Rows are points. Each copy is the shape, with its points in the same order, stretched, turned, moved and blurred by noise. Say if it was mirrored as well.
(in the rows, 128 means zero)

Shape:
[[ 91 101 144]
 [158 147 123]
 [143 122 112]
 [ 37  91  99]
 [168  84 115]
 [200 107 135]]
Copy 1:
[[168 114 132]
 [ 85 153 124]
 [105 130 106]
 [218 123  76]
 [ 87  83 101]
 [ 54  99 123]]
Copy 1 is: mirrored
Copy 2:
[[132 120 179]
 [131 155  94]
 [145 138 110]
 [131  39 202]
 [178 158 112]
 [175 200  93]]
Copy 2 is: only turned

Shape:
[[ 79 117 100  76 126  99]
 [103 131 101 144 161  61]
 [ 78 181 149 159 178 179]
 [190 147 193 167 124 119]
 [185 163 112  83 158  68]
 [172 157 176 180 102 185]
 [ 91  89 110 147 181 119]
 [ 71 154 160 124 101 170]
 [152 167  98  88  64 103]
 [108 145 129 141 121 163]]
Copy 1 (10 x 6):
[[134 186 119 136  89  98]
 [209 134 122 122 107 177]
 [140 164 167 187 146 220]
 [169  36 188  84 181 147]
 [185 159 162  39  90 154]
 [105  57 169 120 171 155]
 [154 146  85 167 180 173]
 [104 129 163 175 124 112]
 [121 125 155  76  38  85]
 [114 131 135 152 125 149]]
Copy 1 is: only turned
Copy 2:
[[192 198 149 175 127 111]
 [149 187 130 122 150  75]
 [ 28 171 176 189  69 115]
 [ 99 101 143  82 158 152]
 [148 204 114  98 168 156]
 [ 69  80 129 116  98 169]
 [119 171 135 187 152  77]
 [124 142 186 181  70 135]
 [195 153 109  90  98 167]
 [104 141 139 163  91 134]]
Copy 2 is: mirrored
Copy 3 (10 x 6):
[[ 64 117 125  98 135 140]
 [ 65 176 169 118 161 143]
 [143 175  76 171 106 148]
 [151 191 166 117 101  74]
 [ 79 200 148  46 139 109]
 [200 169 132 140  70 107]
 [ 97 140 147 120 200 134]
 [135 119  93 163  66 132]
 [108 147 145  76  52 147]
 [144 141 116 137  98 144]]
Copy 3 is: mirrored

Shape, 14 rows:
[[114 132 162 150 159 122 143 109]
 [204 125 118 181 118  74 141  94]
 [ 85  89 102 194 114 117 115 158]
 [154  79  66 128 114 102 147 135]
 [ 61 142 151 108 145  71 138 165]
 [144 157  88 151  92 111 184 124]
 [182 115 152 119  82  62 119 181]
 [114 155 167 116  62 134 125 181]
 [140 114 159 117 125  93 120 122]
 [189 126  93 158 140 126 131 138]
 [183 176 127  89 152 110  89 108]
 [ 97 128 130 115 118 106 107 174]
 [105 107  86 136  99 102  56 107]
 [120 107 174  63 137 131 137 102]]
Copy 1, 14 rows:
[[161 149 134 140 142 140 134 151]
 [119 156 198 124  96  70 175 166]
 [ 73 148 145 118 148 140  61 150]
 [ 73  92 161 136  98 135 161 153]
 [161 124 140  69 137 226 113 157]
 [115 129 121 118  56 108 135 204]
 [128  98 226  70  64 157 130 121]
 [131 138 149 109  50 166  70 127]
 [143 141 180 121 111 162 156 123]
 [108 102 134 123 104  67 144 126]
 [141 139 121  89 119 104 193  91]
 [115 125 139  82 115 185 102 122]
 [ 41 197 146 109 142 148 128 104]
 [158 132 148 164 100 186 186 116]]
Copy 1 is: only turned
Copy 2 (14 x 8):
[[ 77 150 151 105 131 130  95  93]
 [148 110 140 126 139 174 135   7]
 [ 97 187 174 184 158 195 121 111]
 [149 137 138 119 174 199 205  85]
 [ 72 229 125 139 139  85 153 138]
 [106 110 156 146  95 195 204  68]
 [188 132 147 145 153  98 143  52]
 [120 120 174 164  78  97 130 120]
 [123 149 129 123 154 102 126  88]
 [176 124 156  90 142 196 146  56]
 [164 125  77  72 113 134 133  79]
 [123 178 129 147 140 121 136 137]
 [113 168  75 186 170 182 132 126]
 [ 92 118 112  88 156  66 148 119]]
Copy 2 is: only turned

Shape:
[[135 135  53  48 132 172 149 136 144]
 [ 83  96 123 150 121  99  99 162  82]
 [ 90  90 136 112 131 137  97 204  69]
 [ 60 150 137 117 110  94 148  78 117]
 [134 125 131  90 119 170  99 147 129]
 [ 81 139 149 146 101  70 136 145 123]
 [123 126 118 226 123 119 126 126  79]
 [116  94 148 188 160 110 124  88 147]
 [ 83 172  59 122 205 105 171 149 111]
 [146 146 115 137 152  62  58 143 156]
 [ 62 221  95  86 132 102  83 127 135]
 [129 164 100 122 123 167 112 185 208]
 [134 140 151 133 126 105 131  45  63]
 [103  72  93 106 129 140 147  67 126]]
Copy 1:
[[ 92 110  47 117 193  42  95  98  38]
 [121  82 144 117  71 153 151 129  77]
 [129  60 111 136  81 167 112 116  78]
 [ 36 106 122  79 108 138 165 161 110]
 [134 102  71 115 121 113  87 102 103]
 [ 72  92 148 129 102 141 166 138 132]
 [189 132 181 121 108 127 176 162 100]
 [161 125 111  83  63 108 186 149 119]
 [119  52 131 144 183  64 178 198  51]
 [151  84 151  89 141  68 140 103 126]
 [ 51  53 140 110 168  87  93 165 100]
 [140  89  85 178 147  37  68 130 117]
 [123 149 134  38 139 164 181 135 117]
 [ 91 141  53  56  98  96 163 109  49]]
Copy 1 is: mirrored
Copy 2:
[[142 106 130 229 151 154 154  89  89]
 [175 118 109  95 143 136 171 190 178]
 [167 105 102  98 161 169 217 157 160]
 [186 165 148 155 132 143  96 107 214]
 [139 142 144 126 119 159 194 102 114]
 [175 121 150 131 116 135 115 130 217]
 [174  96 111  69 140 117  81 197 154]
 [ 93 162 149  63 129  92 103 204 152]
 [144  67  48 180 180 136  54 200 139]
 [112 132  88 122  47  93 164 209 130]
 [188 142  87 217  81 191  97 133 168]
 [100 118 170 173  67 167 147 138  74]
 [193 158  94  95 165  96  94  86 176]
 [131 178 157 144 176 107 122 135 143]]
Copy 2 is: only turned
Copy 3 (14 x 9):
[[148  61  51  96 124 115 146 166  67]
 [ 60 136 162 167 113 138  95 110 118]
 [ 92 123 154 177 117 115  85 168 117]
 [103  91 157  85 150 178 145  98 108]
 [135 128 120 132  93 129 169 191  88]
 [ 98 130 190 113 102 159  80  94 132]
 [ 44 172 145 114 130  77 127  90 161]
 [ 96 123 136 104  92 140 217  95 126]
 [ 86  58 123 111 169  56 107  71  95]
 [ 90 142 187 151  74 133 131 107  43]
 [ 72  79 192  93 129 144 127 130  23]
 [131  90 114  68  49 117 164 161  89]
 [120 170 136 120 184 143 162 134 102]
 [126  80  67 119 138 183 206 112 100]]
Copy 3 is: mirrored
